Each wall is flat, endless, passes through zero and stands at right angles to its row. A trip goes straight from one point to another. Which walls does it cross, in order?

Walls:
(1): |   -3 |  -84 | -214 |
(2): | 203 | 103 |  38 |
(3): |  108 | -113 | -109 |
(4): |   12 |  271 | -136 |
(5): | 354 | -20 | 103 |
(6): | -430 |  377 |  -46 |
Trips:
| -109 |  477 | -133 | to | -252 |   41 |  185 | -> 2, 4
| -72 |  27 | 172 | to |  181 |   56 | -196 | -> 2, 5, 4, 6, 3, 1
| 193 | 560 | -43 | to | 167 |  28 | -82 | -> 3, 6, 1

Walls:
(1): | -182 | -388 |  -39 | -294 |  212 | -256 | -186 |  135 | -230 |  108 |  495 |
(2): | -223 | -133 |  -47 |  152 |  162 |  -48 |  372 |  100 | -311 |  110 | -204 |
(3): |  205 |   38 | -191 |  220 |  -83 | -126 |  -73 | -111 |  167 |  -82 | -108 |
(4): | -128 | -234 |  275 |   43 |  419 |   86 |  230 |  146 | -153 |  199 | -439 |
(5): | -101 | -308 |  271 | -118 |  -68 | -218 |  125 |  -20 |  351 | -227 | -200 |
(6): | -139 | -130 |    7 | -116 |    4 |  186 |   89 |  120 |  -37 |   70 |  307 |
Trips:
|  -96 |  255 |  409 | -297 |  249 | -142 |   76 |  130 | -192 |   91 | -154 | to | -271 |  195 |  -98 |  -16 |  127 | -134 |   38 | -259 | -403 |   19 |  -46 | -> 5
|  325 |  -90 |  -51 | -227 |  -20 |  -21 |  124 | -231 |   22 |   93 |   53 | to | -263 |  260 | -220 |   92 | -129 | -130 |  -65 |  -13 |   56 |  286 |  -38 | -> 5, 1, 2
|  -79 |   87 |  187 |   11 |  -34 | -356 |  -79 |  216 |  269 |  145 |  -42 | to | -156 |  100 |   65 | -267 |  -59 |   30 |  -88 |  -72 | -157 | -169 |  346 | -> 4, 3, 6, 5
|  -98 | -156 |  436 |  201 | -238 |  -30 | -247 |   15 |  260 |  307 |  191 | to |  272 | -454 |   -8 |  176 |    1 |  337 | -114 |  -25 |  575 |   19 |  -69 | -> 3, 1, 4
|  -12 |  161 | -219 |  -28 |  412 | -367 |  263 | -170 |  122 | -284 |  246 | to |  183 |   35 |  -96 | -213 |  218 | -330 | -172 |  320 | -147 |  272 |  -75 | -> 5, 4, 3

Walls:
(1): |   46 | -223 |  -14 |  -55 |  227 |   35 | -291 | -219 |  397 | -151 |  -44 |  358 |  -65 |  -40 |  325 | -354 |  126 | -261 |  -22 |  184 |
(2): |  214 |  156 |   58 | -279 |   60 |  262 |  -18 |  105 |  -87 |   22 |   88 |  -92 | -223 |  -49 | -155 |  145 | -270 |   98 |   79 |  332 |
(3): | -192 |  -23 |   91 |   90 |  236 |    1 | -113 |   69 | -185 |  -98 |  378 |  -29 |  -15 | -176 |  -34 |    5 |  216 |  -81 | -266 |  311 |
Trips:
|  161 | -110 |  216 | -221 |  -96 |    7 |  -72 |  159 |   47 |  -19 |    6 | -256 | -155 | -252 | -302 | -137 |   -3 |  121 | -321 |  279 | to | -214 | -110 |  231 | -402 |   25 |  541 |  111 |  -66 |   78 | -312 |  290 | -322 | -222 |   85 | -119 | -283 | -507 |  195 | -388 |   17 | -> none
|   19 | -220 | -379 |  -16 |   89 | -137 | -308 |  206 |  -41 | -213 |   77 | -201 |   88 |  -78 |  215 | -561 |  254 |  210 | -112 | -144 | to |  433 | -202 |  -84 | -138 | -220 |  -36 | -436 |   19 |  199 | -141 |   39 |  167 |  168 | -112 |   36 |   41 |   54 |  117 |    5 | -326 | -> 3
| -419 |   87 |  -89 | -397 |  377 |  127 |   30 |  148 |  157 |   77 |  -25 |  103 |   64 |   85 | -279 | -178 | -393 | -156 |   13 | -220 | to |  -10 |   28 |  -25 |  -57 | -321 |   55 |   90 |  197 |  -75 | -124 | -310 |    1 | -232 | -144 |   53 |  361 | -190 | -177 |  -78 |  124 | -> 1
|  -57 |  -21 |  -46 |   73 | -121 |   30 |  -18 |  -28 | -116 |  200 | -398 |   18 | -107 |  -35 |  346 |   60 |  233 |   58 | -639 | -188 | to | -302 | -249 |  -68 |  -38 |  194 |  217 | -113 |  157 |   69 |   38 | -255 | -164 | -267 |  251 |  -94 |  116 |   97 |  -81 |  375 |   82 | -> 2
|   38 | -331 |   10 | -399 |  162 | -155 | -126 | -188 | -305 |   31 |  206 |  455 |  109 | -197 |  -70 |  310 | -310 | -153 |  -15 |  124 | to |   97 |  -49 |  -35 |  116 |   90 | -104 |  187 |  109 |   33 |   25 |  -58 | -201 | -121 |   53 |   -3 |    4 |  182 |  106 |   14 |   70 | -> 1, 2
| -143 |  105 |   47 |  -55 | -235 | -136 |  -89 |  139 |  109 | -112 |  202 | -175 |  414 | -238 | -304 | -342 |   70 |   51 | -170 |   52 | to | -249 | -172 |    7 | -203 |  249 | -175 | -307 |   57 |  -45 |  -90 |    8 |  -45 |  -88 | -147 | -108 |  -30 |   52 |   -2 |   83 | -144 | -> 1
|  148 |  217 |  -75 | -175 |  116 |   88 |  494 |  -43 |  127 |  -29 |  167 |  198 | -165 |  252 | -117 | -272 | -244 |  237 | -124 | -101 | to | -353 |   76 |   57 |  -59 |  -64 |   87 |  144 |  218 | -199 |  180 |  167 | -307 |   15 | -428 |  348 |  405 | -115 |  -89 | -164 | -368 | -> 3, 2
|   48 | -340 |  -67 |  218 | -110 |    8 | -190 |   61 |   94 |  -24 |  220 |  213 |  -30 | -131 | -143 |   12 |  -19 |   73 |  118 |  130 | to | -182 | -296 | -317 | -431 | -124 | -344 | -112 |   27 |   62 |   31 | -560 |  163 | -163 | -125 |  190 |   -8 |   22 |  295 |   78 |   42 | -> 3
|  -88 | -109 |   30 | -219 |  -91 | -186 |  206 |  200 |   20 | -132 |  -61 |  199 |  -25 |  -61 |  -17 |  121 | -209 |  154 |   99 | -156 | to | -158 |  484 |  -32 |  140 |   77 |   97 | -168 | -516 |  213 | -438 |   41 | -160 |  -92 | -201 |   58 |   81 |   47 |   29 |  -95 |  -39 | -> 2, 1, 3

Walls:
(1): |   52 | -176 | -124 |   74 |  141 |   65 |  155 |  103 | -283 |  175 |   76 | -238 |   50 |   70 |  355 |  215 |  250 | -232 |   74 |   29 |  140 |  -18 |  454 | -190 |  126 | -157 | -290 | -102 |  -30 |    3 | -279 |  -14 |  234 |  -59 | -353 |  211 |  135 |   39 |   49 | -319 |  246 |   70 |  -22 | -135 |  -11 |  127 |   80 |  274 |
(2): |   98 |  362 |   62 |  -96 |   91 |  255 |  244 |  -26 | -355 |   -6 |   80 |  216 |  -42 |  -10 |  140 |  -74 |  169 | -184 |  -92 | -144 |  316 | -208 |  -23 | -137 |  427 | -180 |  184 | -301 |  238 |   61 |  288 | -118 |  204 |  -12 |  144 |  -43 | -152 |  194 |  -76 |  -30 | -153 | -437 |  142 | -200 |  138 |  455 |  -60 |  203 |
(3): |  266 |  -43 | -227 |  -78 |   19 |  -20 |  303 | -123 |  223 | -186 | -142 | -159 |   29 |  111 | -112 |   49 | -146 | -108 |  -49 |  132 | -160 | -100 |  431 |  399 | -408 |  -96 |  221 |  300 |  -13 | -159 |  116 | -223 | -533 |   38 | -377 |  233 |  168 | -266 |  486 |  -44 |  217 |  -56 | -191 | -277 |  -78 |  106 |  -95 |   95 |
(4): |  365 | -257 |   94 | -246 |   62 |   53 |  206 | -185 |  201 |   44 |  349 | -146 |  212 | -211 | -209 | -177 |  230 |  -24 | -235 | -189 |   -2 | -140 |   82 |   29 |  480 |   84 |  -85 |   25 |  208 |  201 |  116 |  104 | -175 | -251 |   72 |   -9 | -128 |   57 | -152 |  456 |   59 |  273 |  240 |  -19 |  150 | -131 |  133 |   98 |
(5): |  -26 | -456 | -170 |   23 |  129 |  216 |  157 | -413 | -138 |  180 |  -17 |  430 |   44 |  -95 |  -12 | -164 | -159 |   41 | -176 | -250 | -183 |  250 |  199 | -422 |  105 |   96 |   59 | -154 |    9 |  -96 |  445 | -142 |  386 |   -2 | -159 |   59 |  196 |  571 |  -35 |   34 | -179 | -152 |   -8 |  -77 |   46 | -171 |   91 | -215 |
(6): |  290 | -402 |  185 |   -5 |    3 |  129 |  137 | -229 |  276 |  -23 |   78 |  144 |  -59 |  -35 |    3 |   65 |   44 | -215 | -468 | -157 |   30 |  -82 | -274 |  173 | -426 |  -15 |  128 | -289 |  434 | -101 |  171 |   82 |  -85 |  -15 |  -68 |  131 | -447 | -156 |   -6 |   85 | -198 |  341 |  641 |    7 |  377 |  277 | -218 | -120 |
Trips:
|  111 |   51 |  -26 |  313 | -290 |  194 |  259 |   -4 | -396 |    3 |  -99 |  -84 |  122 |  341 |  -36 | -370 |  -68 |  211 |  -92 |   40 | -164 | -405 |   98 |  -42 |   31 |  159 |  -50 | -179 |  -74 |  147 | -158 | -313 | -149 |  199 |  234 | -128 | -222 |  -56 |  146 |  309 |   72 |   20 |  -12 | -272 |  -10 | -245 |   -4 | -417 | to |   17 |  -72 | -218 |   75 |   81 |  136 |  213 |  323 |  119 |   80 |   42 |  161 |  144 |  -61 | -351 |   23 |   24 |  449 |  -44 |   19 | -148 | -150 |  -32 |  -84 |  141 | -240 |    1 |  -26 | -202 |   94 |  -93 |   -9 |  -91 | -225 |  -90 | -181 |   20 | -506 | -226 |   21 | -250 | -215 | -111 |  242 |  110 | -138 | -124 |  193 | -> 5, 2, 3
|  -60 |  -85 |  102 |   25 |  -55 |  106 |  208 | -284 |  -26 |  -34 |   54 |  165 |  128 |  203 |  227 |  246 |  -63 | -103 | -294 | -456 | -129 |   69 | -455 |  -81 |   97 |  -58 |   29 |  -26 |  478 |  405 | -282 | -211 |   47 | -139 |   90 |   93 |   21 |   42 | -208 | -223 |  -72 |   53 |  118 |  -98 |   24 | -315 | -256 |  -62 | to | -480 | -367 |  256 |  226 | -206 | -151 | -210 |  234 |  -31 |  190 |  355 |   51 |   45 | -145 |  -58 |  241 |  392 |  144 |  209 |   97 | -139 |  181 |  -83 |   77 |  105 |    0 | -237 |  -99 |   75 |  237 |  -79 |  185 |  105 |  138 |   13 |   49 |  -26 | -161 | -418 |  233 | -256 | -138 |  239 |  -80 |  -71 | -246 |  150 |  195 | -> 1, 2, 5, 6
| -219 |   91 |  -96 |  116 |  -30 |  308 |  -28 |  446 |  117 |  -36 | -183 |   62 |  -40 |  175 |  -50 |    5 |  -41 | -158 |   10 |   44 |  -39 |  192 |  163 |  119 | -488 |  -88 | -136 |  -72 |   18 |  -52 |  -37 | -106 |  147 | -243 |  194 | -269 |  -61 | -214 | -415 |  -38 |  462 |    5 | -166 |   56 |  -96 | -230 | -304 |  121 | to |  -18 | -169 | -348 | -273 | -122 | -182 |  166 |  139 |  233 |  -54 |   16 |  138 |  364 |   13 |  112 |  240 | -193 |   62 | -315 |  160 | -105 |  -40 | -308 |   51 |  255 | -207 | -301 | -164 |  -13 |  271 |  -53 |  170 | -425 | -306 |  241 |   44 |   40 |  445 |  127 |   78 | -253 |  -97 |    7 |  -50 | -180 | -235 | -114 | -298 | -> 1, 3, 4, 5, 6
|   35 | -108 | -225 |   48 |  -13 |  180 |   79 |   25 |  193 |   91 | -433 |  103 | -445 |  354 | -285 |  -94 |  -68 | -287 | -206 |   50 | -146 |  257 |   61 | -112 |  -61 | -495 | -429 |  133 |   18 | -107 |   96 |  174 |  -63 | -168 | -226 |   26 |   43 | -174 | -264 | -175 | -104 |   -6 | -324 | -311 | -316 |  -25 |    7 |  114 | to | -198 |   35 |  -37 |  131 |  273 |  352 |   59 |  470 |  229 | -122 |  -67 | -160 |  283 | -272 |  161 |  199 | -198 |  384 |  -25 |  -79 | -141 |  144 | -118 | -275 | -129 | -161 |   24 |    6 |   93 | -401 |  -25 | -241 |  391 |  -67 | -269 | -223 |  388 |  278 |   40 |   10 |   65 | -218 | -402 | -345 |  133 |  160 |  -66 | -102 | -> 2
| -137 |  290 |  183 |  319 |  -55 |  -37 | -159 |  160 |   18 |    2 |  186 |  123 | -198 |   67 | -325 |  -36 |   25 | -146 | -220 | -174 |  -98 |  -14 | -297 |   75 | -309 | -437 |  293 |   13 |  133 |  107 |  -90 |   87 | -173 | -346 |   61 | -127 |  206 | -360 |  170 | -307 |   61 |   21 |    4 |    3 | -155 |   77 |   86 | -228 | to | -113 |   51 |  288 |  175 | -271 |  154 | -286 |   54 | -283 |  445 |   41 |  178 | -224 |   88 | -237 |  -62 |  206 | -183 |  142 |  -23 | -388 |  224 |  185 |  -84 | -280 |  -88 |  -65 | -222 | -204 | -196 |   55 |   64 |  -29 |  -12 |   62 |  -56 | -253 | -280 | -114 |   60 | -129 |   38 |   76 |  423 |  161 |   47 | -111 |    3 | -> 3
|  -83 | -106 |  206 |   14 |  252 |   91 | -365 | -180 | -141 |  -65 |   24 |  -41 |  224 | -297 |  -70 |  -18 | -441 |  118 |  449 | -294 |   54 |   30 |  162 | -233 |  276 | -216 |   67 |  304 |  164 |  -59 |  -86 |  183 | -128 |   57 |    3 |  -55 | -393 |  104 |  170 | -191 |  192 | -112 |  107 |    8 |  246 |  243 |  234 |  158 | to |  176 |   94 |   11 |   55 |  150 | -139 |   44 |   61 |  258 | -145 |   66 |  196 | -150 | -104 |  136 |  -13 |   30 | -251 |  -52 | -180 |   -1 |  300 | -153 |   83 | -295 | -130 |  182 |  431 |  229 |  -76 |  -36 | -138 |  -14 |   42 |   61 |  277 |  -58 | -406 |  231 | -150 |  244 | -438 |  -40 | -108 | -153 |  450 |   69 |  311 | -> 5, 3, 4, 6
|   18 |  124 | -185 | -179 |  126 |  -72 |  393 |   32 | -289 |  -43 |  -36 | -132 |  -20 | -403 |  -59 |    4 |  137 |  349 | -202 |  530 |  -40 |   19 | -195 | -270 |  -84 |  317 | -297 |  -64 | -137 | -221 |   17 |  345 |  -16 | -274 | -236 | -103 |  160 |  322 | -161 |  168 | -210 | -233 |  322 |  -15 | -260 | -108 |  137 | -360 | to |  -63 |  424 |  -29 |  -49 |  -98 | -441 |  -79 |   35 |  131 |   81 |  -56 | -385 |   10 |   91 |   -5 | -363 | -266 |   -7 |  376 |  -66 |   40 | -312 |  -52 |  397 |  -50 | -508 |   62 | -321 |  457 | -409 |  -39 |  174 |   35 |   -4 |  -94 |  -67 | -187 | -542 | -126 |   73 |  -67 |  116 |  -59 |  482 |  -73 |  113 | -104 |  331 | -> 5, 4, 6, 3
